Rows are points. Each copy is the shape, with its points in the same order, turned, moved and blurred by noise. Some copies are also mirrored. Which?
(in the rows, 128 means zero)

Shape (5 x 2):
[[213 144]
 [104 156]
 [126  57]
 [ 80 130]
 [151 106]]
Copy 1:
[[175  62]
 [ 89 136]
 [180 189]
 [ 94 172]
 [163 134]]
Copy 1 is: mirrored
Copy 2, 5 rows:
[[195 181]
 [110 136]
 [190  71]
 [101 105]
 [180 130]]
Copy 2 is: only turned
Copy 3 (5 x 2):
[[142 223]
 [ 67 140]
 [162 101]
 [ 76 105]
 [135 150]]
Copy 3 is: only turned
Copy 4, 5 rows:
[[240 133]
 [128 156]
 [141  58]
 [101 133]
 [172 109]]
Copy 4 is: only turned

Shape, 7 rows:
[[152 137  41]
 [149  85 157]
 [ 99 180 151]
 [127 181 159]
 [111 100  81]
 [196  90 184]
 [ 85 123  67]]
Copy 1, 7 rows:
[[153 201 176]
 [ 96 105 105]
 [194  88 125]
 [177  78 144]
 [144 178 107]
 [ 63  79 140]
 [175 184 107]]
Copy 1 is: mirrored
Copy 2 (7 x 3):
[[ 75 160  96]
 [ 84  58 169]
 [170 126 166]
 [169  98 132]
 [ 63 142 160]
 [ 82  19 143]
 [ 89 183 161]]
Copy 2 is: only turned
Copy 3:
[[108 205  97]
 [185 127 141]
 [ 88 123 185]
 [ 91 102 162]
 [148 202 143]
 [190  81 100]
 [116 215 169]]
Copy 3 is: mirrored

Shape, 9 rows:
[[168 145  67  67]
 [ 95  65 109 152]
 [183 128  56  74]
 [157 149  40 116]
 [ 69 184 142 137]
 [ 74 151 135 144]
 [141 125  93 132]
 [ 97 187 166 186]
 [105 164 186 147]]
Copy 1, 9 rows:
[[166 108 107  48]
 [149 153 156 183]
 [185 111  98  59]
 [150  85  92  82]
 [ 44 152 128 112]
 [ 68 139 141 135]
 [134 133  95 122]
 [ 32 161  77 147]
 [ 54 207 112 124]]
Copy 1 is: only turned
Copy 2:
[[111 229 124 113]
 [169 108 119 173]
 [131 231  98 111]
 [108 222 100 163]
 [ 52 114 174 166]
 [ 81 109 160 172]
 [114 162 102 148]
 [ 32  81 123 172]
 [ 56  82 140 128]]
Copy 2 is: mirrored

Shape, 10 rows:
[[198 117 165 194 100 150]
 [155 170 130 161  84  37]
 [149 103  82 189 139  65]
 [ 79 174 188 112 109 155]
 [101 152 139  68 123 134]
 [155 118 154 122 161 168]
 [179 144  65  74 108  33]
 [ 90 147 186  78 175  94]
 [155 152  83 184 134 149]
 [ 73  74  79 101 161 159]]
Copy 1:
[[ 92 142 150 176 222 104]
 [101 120 129  57 217 178]
 [133 119 164  66 194  85]
 [143 104 136 177 117 208]
 [142 127 105 122  93 160]
 [146 118 114 189 143 107]
 [108 147  67  17 145 126]
 [213 101  87 138 124 182]
 [ 82  79 165 129 154  95]
 [186  99 172 125  72  80]]
Copy 1 is: only turned
Copy 2:
[[139 178  27 132  86 184]
 [137  64  68 174 152 163]
 [161 143  92 133 202 186]
 [125 135 154 186  39 137]
 [134 116 169 129  78 114]
 [156 177 124  96  70 176]
 [144  47 105  80 179 112]
 [196  98 186 148  65 161]
 [ 89 168 100 116 141 194]
 [156 208 201 106 142 119]]
Copy 2 is: mirrored
Copy 3, 10 rows:
[[ 68 108 198 129 112  95]
 [165 158 240 160 169 138]
 [187 131 197 179 122  61]
 [126 133 122  63 199 153]
 [168 104 109 117 181 172]
 [102  87 108 141 145 109]
 [217  98 199 217 150 178]
 [149 164  82 148 202 150]
 [149  67 188 131 156  63]
 [210  83  71 115 117  94]]
Copy 3 is: mirrored
Copy 4, 10 rows:
[[190  84  91 175 126 115]
 [152 120 202 146 160 181]
 [110 103 121 186 190 196]
 [120 158 147 110 144  40]
 [103 189 124 105 129  91]
 [144 160  65 161 143  94]
 [112 194 157 129 115 238]
 [134 216 115 103 210  87]
 [113 120 118 222 126 120]
 [ 25 152  53 141 160 116]]
Copy 4 is: mirrored

Shape (11 x 8):
[[113 196 170 175 240  94 149 164]
 [153  72 142 177  78 146 193  73]
 [ 81 195 146 130  93 164  41 151]
 [120  95  93 161 120 203 171 135]
 [135 119 130 116 105 138  57  26]
 [ 84 177 180 121 157 166 114  70]
 [142  60 213  87  92 192 124 131]
 [167 180 102 128  83 183 102  79]
 [ 92  68 128  97  92  87 107 117]
 [146 132 187 113 119  88 159 150]
 [120  94 129  83 137 148 193  94]]
Copy 1 (11 x 8):
[[161 233 180  75 152 176 166  45]
 [ 92  69 152  64 130  72 201 162]
 [115 190 118  69  97 138  32 135]
 [ 76 139 139 108 205  69 146 133]
 [170  86  57  77  90 138 107 167]
 [177 126 119  32 133 123  99  90]
 [ 99  34 182 100 149 139  78 151]
 [ 89 118  72 102  82  87 103 116]
 [172 123 162 135 132 120 116 207]
 [141 136 206 114  91 138 140 110]
 [169  82 146 134 173  73 154 117]]
Copy 1 is: mirrored
Copy 2 (11 x 8):
[[159  84 246  77 106 171 111 118]
 [108 179  88  96 115  36  81 170]
 [219 126 126 196 178 140 131  75]
 [ 97  94  84 106 159  63 110 118]
 [146 184  97 201 168 141  91 202]
 [169 157 133 118 181 176  67 121]
 [187 117  21 121  94 107  43 138]
 [172 157  85 141 201 116 156 171]
 [113 158  89 195  64 126  99 122]
 [179 146 127  97  55 128 117 132]
 [ 86 144  67  88 105 143  94 146]]
Copy 2 is: only turned
Copy 3 (11 x 8):
[[180 171  28 176  63 126 139  82]
 [ 57  64  79 114 211  82 103 103]
 [120 118 202 173  89 181  87 144]
 [ 32 162 113 125 178 101 118 118]
 [ 64  17 163 121 105 159 150  96]
 [ 77  83 135 191  68 117  99  66]
 [ 83  79 172 213 210  90 149  98]
 [ 59  79 158 119  91 105 117 165]
 [125  89 169  99 185 143 137  49]
 [177  96 110 158 165  77 130  95]
 [ 80 111 131 121 162  47 136  51]]
Copy 3 is: only turned

Shape (14 x 8):
[[154 121 171 119 167  95  91 155]
 [127  98 141 156 153  48 134  97]
 [189  94 124 159 102 138  90 143]
 [156  93 142 169 174 106 122 107]
 [150  83 163 125 101 143 146  92]
 [154  83 155  41 176 125 133 132]
 [136 133 123 161 122 129 147 174]
 [119  86 175  93 162  99  53 241]
 [113  89 146 164 128 119 112 107]
 [178 186 179 148 131 140 140 102]
 [111 105 128 122 177 130  62  89]
 [113 121 176 134 157 129 118 122]
 [134  94 116 150  70  95 103  96]
 [167 106 118  31 183 110 126 156]]
Copy 1 (14 x 8):
[[121 192 129 134  77 104 154  99]
 [ 57 157 152 168 138 103 177 120]
 [108 174 176 147  73 137  64 127]
 [ 95 196 162 160 143 109 125 102]
 [104 157 214 122 124 169 138 118]
 [178 160 188 157  96 132 190  67]
 [132 166 114 154 117 147 113 166]
 [177 204 132 123   7  65 171 145]
 [100 162 187 126 124 104 131 148]
 [100 176 111  94 135 173 118  79]
 [129 145 180 115 133  52 126  76]
 [125 172 151 105 131 104 152 111]
 [ 75 107 189 142  87 126 117 134]
 [197 154 146 185  74 126 180  44]]
Copy 1 is: only turned
Copy 2, 14 rows:
[[113 105 113 177  97 185  95 121]
 [ 90  98  74 134 154 129  94  82]
 [149 111 135 189  90 121 163  82]
 [ 95 102  76 142  95 136 135  94]
 [171 104 116 114  93  95 113 105]
 [124  78 168  92  85 187  95 132]
 [ 99 139 136 184 109  99 129 141]
 [ 96  53 174 235  75 192  62 134]
 [126  79  85 158 116 100 115 113]
 [162 180  76 145 101 148 131 147]
 [126  38  80 147 116 161 146 146]
 [128  94  88 148  94 137  94 150]
 [161  87 114 167 157  92 135  82]
 [104  89 193 105 107 207 115 138]]
Copy 2 is: only turned

Shape, 14 rows:
[[186 191 185 107  97 159 154  73 144]
 [ 70 184 146  87 193 173 121 126 196]
 [ 75 101 102  85  82 135  58 126 157]
 [ 68 196 155 147 129  95 153 171 100]
 [180  95 124 101 167 130 159  99  87]
 [139 187 167 146 153 131  62 101 177]
 [146  80 156  87 168 175 132 153 126]
 [156 129  98 169  81 160 114  77  87]
 [ 65 114 112 197 123  60 103 108 181]
 [ 69 178  99 163 169 164 134 160  79]
 [112 150 100 164 134 105 159 163 124]
 [174 132 144  81 188  78  63 133 185]
 [ 67 177  80 131 107  67  94 184 154]
 [156 148  85 184 170 181 169 170 159]]
Copy 1:
[[119  73 154 133 131 211 198  81 124]
 [180 142 144 130  64 178 103  65  24]
 [133  88  89 181  66 117  59 127 112]
 [199 124 118  97 115  91 169 149  75]
 [170 128 213 153 157 153 119 136 148]
 [131 120 103 170 105 214 144 157  51]
 [166 183 163 167 129 158  92  96 145]
 [104  53 129 164 205 134 103 138 120]
 [ 79 126 131 137  93  90 107 198  41]
 [211 124 127 105 170 103  94 115  35]
 [147 126 130  74 145 112 105 168  89]
 [161 153 152 174  44 222  97 196 119]
 [163  96  81  93  70 108  88 186  73]
 [128 167 139  66 183 171  71 119  71]]
Copy 1 is: mirrored
Copy 2:
[[211 109 114 203  94 113 161 109 108]
 [ 95 109 125 136   7  66  99 158 123]
 [158 138 101  76  99 106  32 115 169]
 [124 116 124 159 152  62  96 206  69]
 [139 187 140 155 124 178 170 127 142]
 [120  94 144 164 102  55 120  86 144]
 [138 149 162 114  76 177 124 119  94]
 [155 160  52 145 168 133 136  78 141]
 [ 80  65 100  83 156  86 101 152 188]
 [ 74 174  73 147 128  90  97 176  59]
 [113 135 109 104 159  92 141 173 107]
 [131 149 221 117  88  75 122  94 161]
 [123 138 125  73 150  27  81 170 147]
 [ 87 144  95  85 101 105 195 120  71]]
Copy 2 is: mirrored

Shape:
[[146 117  95 127 176 110  81 132 147 114 137]
 [129 110 152 194 145 135 141 162 216 134  88]
 [143 126 139 126  83 163  62 115 108 161 114]
 [211 131  75 128 134 118 134 132 118 101 134]
 [123 121  75 180 135 155 187 161 187 158 125]
 [160 100 159  98  34 139 126 122  87  82 159]
 [119 170 124  98  68 157  97 143 100  76 144]
 [169 176 184  69  58 156 108 132 122 121 131]
 [146 183 193 125  75 145 117 126  47 115 149]
 [ 97 134 115 201 117 109 156  92 218 146  98]
 [105 153 188  80  34 102 128 139 103 159 140]
 [151 151 130 163  77 118 116 188 122 121 159]
 [135 141 176 101  98 161 108 118 112 129 190]
 [130 102  79 133 178 136 136 153 110 105  94]]
Copy 1 (14 x 11):
[[154 160 140 158 111 121 120 107 156 125 114]
 [188 115 145 129 139 177 101 169 103 197 107]
 [ 93 193 118 159 159  95 179 126 110 177 127]
 [140 155 157 117 159 121 130  97 208 142 155]
 [138 102 119  75 130 156  89 168 159 202  97]
 [112 149 143 122 126  91 202  96 127 183 234]
 [115 146  81 122 154  67 144  85 110 146 201]
 [133 147  96 128 192 108 214  65 102 173 183]
 [ 85 137 151 106 194  79 187  81  72 135 185]
 [167  62 140 161 146 126 102 173 123 216  95]
 [134 106 103 111 159  72 249 121  79 157 164]
 [162 155 140  68 148  81 146 117 111 171 150]
 [ 96 135 130 119 123 113 184  58  92 168 153]
 [124 145 130 126 127 157 100 161 166 107 146]]
Copy 1 is: mirrored
Copy 2, 14 rows:
[[101 140 125 154 129 160 131 106  81  96 142]
 [177 147 160 109 161 171  75 154 153  28 142]
 [142 180 164 166 123 144 123 164 119 161  94]
 [ 69 167 115 136 142  99 147 148  98  83 136]
 [108 150 147 119 103 122  41 142 148  34 115]
 [122 177 124 156  84 106 195 207 169 155 135]
 [ 94 141  93 129 111 167 148 193 159 163  94]
 [149 153 124 109 124 107 190 201 132 160  78]
 [131 127 122 173 171  87 180 180 179 183  79]
 [173 162 133  83 124 135  29 124 161  87 158]
 [182  95 144 131  84  74 143 200 154 189 106]
 [136 128  91 188 129 115 122 202 142  96 114]
 [147 144 105 155  95 116 174 142 164 146  69]
 [ 48 120 165 144 131 158 117 129 122  88 152]]
Copy 2 is: only turned
Copy 3:
[[110 106 193 135 100 108 107 109 130 107 120]
 [188 120 104 133 134  76  62 120  99 140 152]
 [164 172 154 112 149 134 139  94 162 120  51]
 [ 95 186 155 132  67 118 107  76 137  88 136]
 [148 139  86 163 108  84 127  89 128 168 180]
 [102 211 118 138 150 177 135  98  89  72  47]
 [121 145 116 139  92 200 147 117 136  95  62]
 [117 164  85  88 128 169 108  95 160  83  27]
 [130 192 111  88 158 206 153 123 166  54  83]
 [200 103 104 100 129  85 116  71  71 144 176]
 [104 170  93  64 185 202 132 108 122 138  60]
 [138 175 121 145 131 195  90  99 144 120 130]
 [ 98 136 113 132 183 162 134  97 156  72  68]
 [117 155 162 146  76  88 136 157 120 131 139]]
Copy 3 is: only turned

Shape (17 x 12):
[[123 163  82  88 124 125 108 171 152  91 102 145]
 [ 88 155  82  80 103 131 174 102 166 108 140  88]
 [123 141 148 160 200 141 124 167 135  79 127  80]
 [145 141 139  91 108 102 134 132 159 157 106  96]
 [155  71 146  81 142 180  86  79 156  80 179 101]
 [ 83 136 168 149 194 134 128 123 106 106 100 100]
 [143 148 161 174 167 172 150 163 174 153 140 139]
 [119 131 107 109 153 163 161 120 121 148 150 114]
 [168 104  80 134 117 178 115  78 101 118 126  74]
 [107  85 165 128 108  96  86  91 156 123 177  92]
 [137 134  89 112 146 149  80  77 122 149 101 113]
 [165 111  95 153 180 178 142 173 124 151  95 147]
 [ 73  72 117  82 156 139 140 141  79  98 109 149]
 [151 156 100 128 102  87  77 164 164  95 182  98]
 [167 148  76 112 194 178 112 137  89 142 135  76]
 [131 143 122 115 155 115 156  83 108 118  99 153]
 [ 72 165 164  84 106 127 118 168 119  73 125 105]]
Copy 1:
[[150  93 114 133  99  86 100 143 165 114 101 123]
 [159 119  94  47 100  85 152 158 170 183 129 112]
 [ 85 150 101  98 129 138  97  61 137 111 135  90]
 [ 99 127 125 111 127  84 135 171 116 175 126 146]
 [154 150 122   7 129 146  78 150  75 100 149 157]
 [ 99 180 123 106 108 138 137  52 141 128 130 139]
 [117 150 129 133 185  94 133 103  98 118 165  75]
 [130 133 123  62 150  96 168 139 158 114 153 125]
 [125 145 170  24 147 152 135 168 159 115  90 123]
 [133 125 124  68 111 180 122 140  78 188 164 153]
 [137 129 183  64 138 113 117 132 152 141  94 158]
 [113 161 139 134 202 109 119 137 172  73 136 119]
 [158 161  88 104  94 147 142 127 177  95 149 186]
 [122  41 112 100 117 142  92 148 113 150 124  99]
 [ 77 105 159  49 154 115 137 111 175  75 112 132]
 [148 148 120 100 134 105 174 111 140 130  82 155]
 [126 128  97 118  29 117 125 124 130 124 143 113]]
Copy 1 is: mirrored
Copy 2 (17 x 12):
[[109 111 195  97  87  98 127 164 152 116 124  63]
 [ 74  97 154 143 153  54 124 117 185 112 109  88]
 [128 130 165 114  48 144  98  49 149 119 110 101]
 [100 110 188 104 135 107 154 129 155 149  94 148]
 [205 167 172 178 133 114 139 105 218 103  99 123]
 [135 132 124  68  99 139  86  57 161 138  97 105]
 [116 138 145  96  55 121 192  61 155 152 154 125]
 [107 150 134 111 133  99 148  95 161  92 144 117]
 [166 134 172 144 182 130 167  73 135  74  98  85]
 [137 132 159 162 153 176 127 113 216 174  98 133]
 [171  90 154  90 161 131 154 119 158  93 118 102]
 [126 160 147  72  71 141 193  96 119  76 128  97]
 [116 198 121  71 122 130  97 138 183  93  80  77]
 [110  97 221 176 105 155 122 142 161 145 147  94]
 [150 123 178  96 122 130 128  74 126  33 152 123]
 [137 134 105  92 138 100 126 131 119 132 105  98]
 [102 146 202  85 113  94  68 111 187 170 115  79]]
Copy 2 is: mirrored
Copy 3 (17 x 12):
[[ 85 117 186 147 127 109 148 131 186 113 129 101]
 [142 108 156 152 113  67 112 120 146  85  84 167]
 [147  86 161 110 191 174  98 121 209 126 151 147]
 [141 172 142 160 159 129 137 101 155 103  83 117]
 [136 165 178 127 136 166  41 175  96 137 136 159]
 [120  76 109 112 179 190 104 115 184 125 106 153]
 [180 120  96 155 181 141 132 125 176 149 184 116]
 [166 105 125 165 111 152 121 141 152 102 124 149]
 [159 160 140 111  66 166  55 126 164  92 123 131]
 [137 164 158  95 158 160 111  89  82 135 111 172]
 [106 136 131 158  86 173  77  95 150 112 115 110]
 [140 135 105 166 120 181 135 147 217 102 187 113]
 [ 79 101 129 121 122 187 152 186 152  85 108 172]
 [150 146 232 110 135 121 143  79 148 138 144 121]
 [170 103 169 172  98 204  81 126 198  89 139 112]
 [113 125 108 153 105 154 124 129 189 151  82 154]
 [113  81 177  93 177 120 144 150 147 112  74 111]]
Copy 3 is: mirrored
